Every row gives one point. The last column is the point's height on a tilted bowl or saddle (a function of degree 2), plus a little noise. Count its main directions that bend up, bend down and stay straight.

Points, 10 rows:
[[ 0.8  5.3  4.0]
 [ 0.8  0.8  0.9]
 [-0.5  3.2  2.2]
 [ 1.4  5.9  4.6]
 [-2.7 -0.7  1.8]
 [-4.8  0.9  3.8]
 [ 0.1  1.4  1.2]
 [ 0.6  3.9  2.7]
 [ 2.1 -2.3  1.4]
 [ 0.8 -2.1  1.1]]
Directions: 2 up, 0 down, 0 straight

Points, 11 rows:
[[-4.2 -1.5 -2.5]
 [ 4.5 -4.6 -2.4]
 [-0.3  2.9 -3.8]
 [-2.7 -1.7 -3.2]
 [ 2.8  2.1 -2.8]
 [-2.0  1.1 -2.3]
 [ 0.0  2.0 -3.2]
 [ 5.7 -1.4  1.3]
 [ 0.8 -0.7 -2.3]
 [-4.0 -0.9 -2.2]
 [ 0.6  1.4 -2.5]]
Directions: 1 up, 1 down, 0 straight

Points, 17 rows:
[[ 0.6 -1.5 -3.7  1.1]
 [ 1.2 -2.2 -1.1  0.0]
 [-0.7 -2.0 -2.4  0.3]
 [-0.9 -2.3  2.3  1.6]
 [-1.3  1.8 -0.2  1.6]
 [-3.5 -2.1 -1.3  1.1]
 [-7.1  0.4 -0.1  7.3]
 [ 2.3  0.2  0.4 -0.7]
 [-0.4  0.9 -0.2  0.9]
 [-0.3  1.9  7.1  5.7]
 [-3.5 -3.0  0.7  2.1]
 [ 3.4 -4.7 -2.5  0.7]
 [-1.3 -5.0  1.7  0.2]
 [-6.1 -1.4 -0.6  4.1]
 [-0.5  5.4  0.7  0.4]
 [-2.3 -2.6  1.1  1.9]
 [ 2.5  0.7 -0.8 -0.3]]
Directions: 1 up, 1 down, 1 straight

Points:
[[ 1.1 -0.8  2.9  1.6]
 [-4.1 -0.7 -0.4 -2.8]
 [-0.5  1.7  2.4 -0.5]
 [-0.1 -0.8 -1.9 -0.8]
 [-1.1 -1.4  2.1  1.5]
 [ 5.3 -2.3 -2.4 -2.6]
 [-1.7 -0.7  1.7  0.7]
 [-0.3 -4.9 -0.5 -1.6]
 [ 0.9 -2.1 -3.1 -1.4]
 [-3.2 -1.9  4.1  4.4]
 [-0.7 -3.0  3.7  4.8]
 [-2.4 -4.2  2.9  4.1]
 [-7.3 -1.3  1.4 -3.9]
 [ 4.4  0.2  0.7 -1.3]
 [-0.5 -0.4  2.3  1.3]
 [ 2.3  0.6 -5.9  3.2]]
Directions: 1 up, 2 down, 0 straight

Points:
[[ 5.9 -1.1  5.9  2.9 -6.4]
 [-0.3  4.1  1.5  5.7  0.1]
 [ 0.8 -2.2  2.6 -0.5  0.0]
 [-3.6 -0.7  4.3 -2.6  2.2]
 [-0.9  2.8 -3.4  0.1 -0.9]
 [ 2.6 -6.1  2.6 -2.4 -4.6]
 [ 0.3  1.0  4.6 -0.1 -0.4]
 [-3.2 -1.4 -2.1  0.0  2.7]
 [ 2.8  0.4  1.6  1.4 -1.4]
 [ 3.2  2.2  4.1  3.2 -2.1]
 [-0.4 -4.2  2.8 -2.5  0.2]
 [-2.0  3.1 -1.6 -3.2 -1.6]
 [-1.6  3.2  0.3  0.6  0.9]
 [-0.8  1.4 -2.6 -3.5 -2.1]
 [ 1.1 -3.4 -0.7 -0.4 -1.4]
 [-0.5 -2.3 -3.7  1.3 -0.8]
 [ 2.4 -3.8 -4.7  0.3 -6.1]
 [-1.1  4.8  1.4  0.4 -0.6]
 [-1.0 -1.9  2.1  2.7  2.5]
 [-0.3  0.2  1.2  0.2  1.2]
 [-2.8  2.4 -2.1 -0.3  1.0]
 [-0.3  2.6 -5.0 -3.0 -4.1]]
Directions: 0 up, 3 down, 1 straight

Points, 22 rows:
[[ 2.5  0.5  0.6  1.4  1.0]
 [-1.6 -0.6  0.4  1.7  0.6]
 [-2.1  1.4  3.4 -1.6  2.3]
 [-5.1  0.4  1.5  3.6  1.9]
 [-1.9  0.5 -0.4  3.8  1.0]
 [ 0.9 -0.7  3.0 -0.9  1.7]
 [ 3.1  2.8  0.5  4.4  2.1]
 [-1.7 -1.3  0.2  0.5  1.0]
 [-6.3 -2.5 -0.1 -0.1  3.0]
 [ 1.5 -2.3 -1.0 -3.6  2.9]
 [-0.4 -2.8 -2.0 -5.7  4.9]
 [ 0.7  0.4  3.9 -2.4  2.4]
 [ 0.5 -0.6 -0.5  1.8  0.7]
 [-0.5  2.2  3.7 -2.9  2.9]
 [ 0.6  1.1 -1.7 -2.3  1.9]
 [ 2.0 -3.8 -4.5  2.1  1.9]
 [-2.4  3.0 -1.5  2.2  1.7]
 [ 2.0  5.3  2.2 -4.6  4.3]
 [-3.9  3.6  0.9  1.5  2.3]
 [ 1.8 -4.6 -1.7 -2.5  3.2]
 [-6.0  0.9 -5.7 -1.9  5.0]
 [-6.1 -0.6  1.0 -1.3  3.3]]
Directions: 4 up, 0 down, 0 straight

Points (45 x 7):
[[-1.8 -0.3  2.2 -0.3  0.4 -1.2 -0.8]
 [ 0.8  4.6  2.0 -0.3  0.1 -0.2 -0.6]
 [ 1.9  5.5  6.1  4.4  3.7 -1.5 -3.2]
 [ 6.8  0.8  0.5  0.0 -0.8  0.3 -0.4]
 [ 0.2  0.3  0.3  5.0 -2.1  0.0 -1.1]
 [ 3.5  1.1  6.6  0.1  0.5  0.8 -4.3]
 [ 3.1 -1.9  4.5  9.0  0.6  0.0 -6.0]
 [-0.2 -1.5 -0.2 -1.6 -2.0 -2.2 -0.5]
 [-4.8  0.5  0.6  0.8  0.8  0.3 -2.1]
 [-2.3  1.5  0.0 -3.8  2.5 -5.9  1.9]
 [-3.6 -0.3 -2.1  2.7  1.5  0.9 -1.6]
 [ 0.5 -6.0  4.1  3.9  4.0 -2.8 -8.3]
 [-1.0 -0.6 -0.9  0.8  9.8  1.5 -4.2]
 [-4.0 -0.6  0.2 -4.6 -4.2  0.0 -2.6]
 [-2.2  5.9  1.6  4.2 -2.1 -0.1 -4.6]
 [-1.3 -0.7 -3.6 -1.1  0.4  1.1  0.6]
 [-1.2 -2.8 -2.0  1.9  0.5 -1.5 -1.0]
 [-0.3 -0.4 -0.2 -2.9  3.0 -0.1  0.8]
 [ 0.4  4.4  0.0 -1.1  1.6  3.5 -1.8]
 [-2.4  3.8 -3.3  1.3  1.6 -1.5 -1.0]
 [ 1.4 -2.3  2.5  3.5 -1.0  2.3 -2.1]
 [ 0.7 -0.4  1.6 -5.2 -2.0 -1.4 -1.4]
 [ 3.5  1.3  3.4 -2.8  0.6 -1.7  0.0]
 [-2.9  5.1 -0.3  3.2 -1.2  1.0 -4.0]
 [-0.5  0.0 -3.6  0.4 -0.9  2.1  0.4]
 [ 2.0 -3.2 -0.4  0.4 -4.2 -2.9 -1.7]
 [-3.2  4.2  4.1  0.4 -5.3 -2.4 -6.2]
 [ 0.4 -0.2  2.0 -0.3 -5.1  6.2 -2.1]
 [ 4.0 -3.0 -0.6 -0.1  1.7  1.7 -1.3]
 [ 2.2 -2.4  2.2  3.5  6.2  1.0 -5.3]
 [-0.6  0.6  1.7 -0.9 -0.9  4.3 -0.8]
 [-1.1  0.8 -0.1 -0.2 -2.9 -0.2 -0.6]
 [-0.4  2.5 -3.3 -0.8  1.4  1.4  0.3]
 [ 0.2  1.8 -2.4 -2.1  2.0  3.0  0.3]
 [-2.6  0.3 -1.3  1.7 -1.5  4.1 -0.2]
 [-1.8  1.3 -2.3 -1.8  2.9  1.6  0.7]
 [ 3.5 -2.5  0.1 -0.9 -0.3  2.9 -1.4]
 [-2.3 -2.0 -2.0 -3.0 -1.1 -2.2 -0.8]
 [ 2.5 -3.3 -3.9  1.6 -5.2  1.0 -1.2]
 [-1.9  1.4  0.7  1.6 -2.6 -4.5 -1.0]
 [-2.4  0.0  2.2 -3.2  1.5 -2.3 -0.1]
 [-3.9  4.6 -0.4  0.4  1.2  2.9 -2.9]
 [ 0.7 -1.2 -0.7  3.1 -0.1  7.0 -0.7]
 [-2.4  3.6 -0.1  1.4 -0.7  0.6 -1.7]
 [-4.0  1.0  3.5 -3.5  0.0 -2.5 -1.8]]
Directions: 1 up, 4 down, 1 straight

Points:
[[ 1.7  3.4  2.8  2.2  1.7  2.8  4.6]
 [ 1.7  0.5 -0.1 -1.3 -5.8 -1.0 -3.1]
 [-2.2  1.3  1.2  3.8  3.3 -5.7 -5.2]
 [ 3.5 -0.5 -4.1 -3.0  1.1  2.7  1.4]
 [ 1.0  3.9 -0.3 -1.4 -2.5 -1.1 -0.2]
 [-1.2  1.5  0.8 -1.6  2.9 -5.7 -4.7]
 [ 0.7  2.3  1.3  0.0 -5.9  2.0  1.1]
 [-0.6 -0.8  2.0  1.0  0.5 -0.5 -0.4]
 [-0.1  6.5 -0.5  0.6  0.1 -4.8 -2.3]
 [ 0.5  2.8 -5.8  2.2 -0.2 -4.2 -2.4]
 [-0.5 -3.9 -1.4 -2.1 -1.6 -0.1 -4.1]
 [ 2.7  1.9 -6.0  3.2 -3.3  1.6  2.5]
 [-3.9 -0.5 -0.8  0.9  2.9 -0.3 -1.7]
 [-2.4  3.3  1.3  0.6  2.2  3.9  3.4]
 [-0.3  3.2 -1.9  2.5  4.7 -1.0 -0.8]
 [-1.0  0.8  1.0  2.6  2.9 -1.3 -1.0]
 [-1.0  5.7 -1.3 -1.3  1.7  1.1  1.6]
 [ 3.1 -1.9  0.3  0.1  2.5 -1.1  0.5]
 [ 1.9 -0.7 -0.6  3.3 -1.2  7.1  3.1]
 [-3.0 -2.1  2.8 -0.9  2.3 -0.5  0.1]
 [-2.4 -1.3 -2.0 -1.7  1.5  3.9  1.8]
 [ 1.0  0.0 -1.6 -0.9 -0.8 -0.5 -1.3]
 [ 0.7 -0.4  2.3  0.1  2.7 -2.1  0.0]
 [-2.8  4.2  2.4 -3.1  0.3 -1.2 -0.2]
 [-0.5 -1.8 -4.2 -0.2  3.2 -1.9 -2.7]
 [-1.4  2.3 -0.7  0.0  4.7 -1.8 -1.2]
 [-1.8  2.5 -3.7  5.9 -2.8 -2.2  2.2]
 [-2.8  3.7 -2.0 -2.7 -4.9 -2.9 -4.2]
 [-0.8  0.1 -0.1  1.8 -6.0 -2.5 -2.3]
 [ 4.3  2.6  2.3  1.1  0.4 -1.2  2.1]
 [-4.4  2.0 -3.1 -1.0  2.4 -1.2 -2.6]
 [ 0.0  1.4 -2.5 -1.3 -4.2 -3.6 -4.7]
 [ 1.0  2.4 -0.3  0.0 -3.2  0.1  0.5]
 [ 4.3  2.4  5.1  1.8  0.2 -6.9 -1.9]
 [ 3.8 -3.3  1.4  0.7  0.6 -1.4 -0.7]
 [-2.7 -1.2 -1.2  5.2  1.9 -1.5 -3.2]
 [-6.9  0.1 -1.7 -0.7  2.4  0.6 -2.1]
 [ 3.0 -1.6 -2.0  4.0  1.3  3.9  2.1]
 [-3.8  4.4  0.4  3.9  0.4  4.8  3.0]
 [ 2.0  2.2  0.0 -3.1 -1.6  1.9  1.6]
 [ 0.5 -2.1 -1.8 -2.1  2.1 -0.9 -0.9]
 [ 3.4  0.9  0.8  1.8 -1.1 -1.0  0.9]
 [-3.0 -4.1 -1.3 -0.5  3.1  4.7  2.2]
 [ 2.5  0.8  2.9  2.7  2.4 -2.0  0.6]
 [ 0.4  1.8 -3.2 -1.5  1.8 -2.3 -2.5]
 [ 1.8 -0.7  0.7 -3.1 -5.7 -0.7 -4.7]
 [-1.4 -1.5 -2.3  1.2 -8.0 -4.9 -6.5]
 [ 0.4  4.4  4.9  2.8 -2.5 -1.3  2.7]]
Directions: 1 up, 2 down, 3 straight

Points:
[[-1.8  2.4 -2.2 -3.7 -2.1 -4.9  1.3  1.5 -1.5]
 [ 6.0  3.9 -0.2 -1.3  0.6  0.4  0.7 -4.8 -2.4]
 [-0.1  0.8 -1.2 -0.9 -1.4  2.6 -1.7  0.0 -2.1]
 [-1.1  1.7  0.4 -5.4  2.4 -1.1 -0.5  0.7 -0.9]
 [ 1.9 -0.9 -1.6  1.6  3.9  1.8 -3.5  1.7 -1.6]
 [ 1.9  4.3 -0.8 -4.9 -0.1  5.3  0.5  3.8 -5.6]
 [ 2.5 -1.5  7.9  0.6  2.8  1.0  0.2 -1.3 -0.3]
 [ 2.4 -0.5 -1.0 -3.7  6.0 -3.4 -0.4 -2.8 -0.1]
 [ 0.5 -5.5 -4.8 -3.0  1.7 -6.7  0.2  0.3 -3.4]
 [-1.4 -1.2 -3.2 -2.0  0.1 -4.0  1.1  2.6 -1.9]
 [ 4.5  2.7 -3.2 -1.9  1.1 -3.0 -0.7 -4.0 -1.2]
 [-2.9 -4.5  0.6 -4.3 -1.3  1.9 -1.3 -4.7 -3.1]
 [-0.3 -2.9  4.1  1.4 -3.2 -8.0  3.3  1.0  0.0]
 [ 0.5 -0.7  0.2 -3.9  5.3 -1.4  2.8 -2.4  0.4]
 [-5.2 -1.6 -0.8 -0.1 -0.3  1.8 -2.8 -3.1 -4.4]
 [ 2.3 -3.7  2.6 -0.8  2.1  0.1  0.5 -0.6  1.6]
 [ 2.7  0.8  2.9 -1.9 -2.0 -1.9  0.2  3.6  0.6]
 [ 1.8 -2.1  0.7  2.6  2.1  0.6 -2.7  0.3 -0.1]
 [ 0.9  0.8  7.3  3.3  4.0  3.9 -0.3  1.1 -2.7]
 [ 7.2  3.5  1.5  1.3  3.8 -2.0 -2.4  2.4 -2.4]
 [ 3.7 -1.9  2.7 -1.4 -2.3 -1.7 -0.3 -3.7  0.5]
 [ 0.2 -0.3 -2.8  1.6  1.8 -0.3  4.6 -0.6 -1.2]
 [ 3.1  3.1  0.5  1.1  2.2 -2.6  1.9 -1.6 -0.3]
 [ 1.0  3.1 -0.2  0.9  1.6  2.0 -1.1  0.1 -2.4]
 [-1.5 -1.2 -5.4 -0.4  1.7  0.3  2.8 -0.3 -2.9]
 [ 1.8  1.7 -0.5  2.8 -0.6  4.4 -3.1  1.8 -3.9]
 [ 4.4  4.9 -7.1 -1.7 -0.5 -0.4 -0.9  1.6 -5.3]
 [-1.0 -1.7 -1.4 -3.2  1.9 -0.4  0.3  0.1 -0.3]
 [-1.1 -2.7  1.7 -0.6 -3.3  5.0 -1.0  2.1 -2.0]
 [ 2.3  3.8 -3.7 -0.5 -1.8  1.9  0.5  5.1 -5.3]
 [-1.4 -1.1  5.9  2.1  0.3  2.1  3.0 -0.3  0.7]
 [-1.9 -2.1  2.5 -0.7  3.8 -0.1 -2.6 -4.0 -1.0]
 [-0.1  0.6  2.4  0.5  1.7 -2.0 -3.7  4.0 -1.3]
 [ 0.5  2.6 -0.6  1.7  0.3  1.2 -3.2  3.2 -3.4]
 [ 3.4  5.9 -1.8  3.1 -0.6  1.2 -0.4 -2.2 -5.9]
 [ 3.5 -1.2  2.9  1.6  1.2  2.4 -1.1 -1.4 -0.2]
 [ 1.4 -1.5  2.3  2.8 -6.2 -3.6 -2.9  0.2 -2.7]
 [ 1.8 -3.7  0.0 -3.4  2.5  1.5  3.7 -3.3  0.0]
 [ 1.1  1.4 -1.1 -0.2 -3.0 -2.1  5.9  1.5 -1.4]
 [ 0.8 -2.6  1.5  4.9 -2.4 -3.6  4.0  7.2 -4.3]
 [-2.2  4.1  3.7 -3.8 -0.3 -2.0 -2.0 -2.2 -1.0]
 [-0.6  3.4 -4.1  0.0  0.8  0.0  0.7 -0.2 -3.9]
 [-2.7 -0.7  5.0 -0.4 -0.1  6.7  3.8 -1.0 -3.7]
 [-2.4 -3.2  1.3  4.4 -0.8 -1.1 -7.6  4.1 -5.6]
 [ 3.0 -4.5  1.2 -4.6 -0.1  0.5 -1.1 -3.7 -0.5]
 [-4.0  0.8  0.9 -0.1  3.4 -3.9  2.4  4.1 -2.4]
 [ 0.7  3.0 -4.5 -1.0 -6.0  1.8  1.3  0.0 -5.2]
 [-3.9 -4.2 -3.5 -3.3  1.0 -3.3 -0.9  1.1 -3.7]
 [ 3.9 -1.6  2.9 -1.6 -0.5  1.1  2.4  2.2  0.7]
 [ 2.5  2.6  2.4  1.7 -1.8 -4.7 -4.6  2.1 -2.5]
 [-1.8  0.2 -2.6 -1.3 -2.2 -0.9  7.0  4.2 -4.3]
 [-0.9 -3.3  1.6  2.8  0.6 -1.4 -0.1  3.3  0.3]
 [ 1.3 -2.4  0.1 -0.6 -4.2 -0.8 -2.7  0.9 -0.7]
 [ 3.3  3.6  0.3 -0.6  0.1 -4.1 -0.8 -4.8 -0.6]
 [-0.3 -3.2  1.3  6.0  0.0  0.2  3.0  2.2 -0.2]
 [ 0.2 -1.3  2.8 -0.1  2.4  4.1  0.1  1.6 -0.8]
 [-1.5 -2.2  1.8  1.7 -0.9  3.0 -1.7  0.7 -0.9]
 [ 0.5 -2.1  1.0 -0.8  0.9 -3.4 -1.5  1.1  0.8]
 [-0.1  1.9 -1.3 -0.8 -2.7  5.0 -0.6 -3.3 -4.7]
 [-0.9  0.0  1.1 -1.9 -4.9 -0.5  1.9 -2.7  0.1]
 [ 0.6 -0.5  1.1  2.3  1.7  0.6 -2.2  1.1 -0.4]
 [-3.2  2.5  0.0 -0.9 -3.7  0.3  5.6  0.8 -2.5]
 [ 0.3 -2.2 -4.2  1.9  1.0  1.0  3.7  0.5 -2.0]
 [-3.3 -0.5  1.2 -5.3 -1.8  1.6  2.2 -1.7 -1.7]
 [ 1.7 -0.6  2.0 -0.7  0.3 -0.5 -0.3 -4.6  0.5]
 [-1.4  2.0  0.0 -1.7 -0.6  2.8  2.0 -1.6 -2.1]
 [-0.1  3.4 -1.4  3.6  2.4 -2.3 -4.1  3.2 -5.3]
 [-3.2 -3.6  1.9  3.2 -0.6 -2.6  0.7 -1.8  1.0]]
Directions: 0 up, 6 down, 2 straight
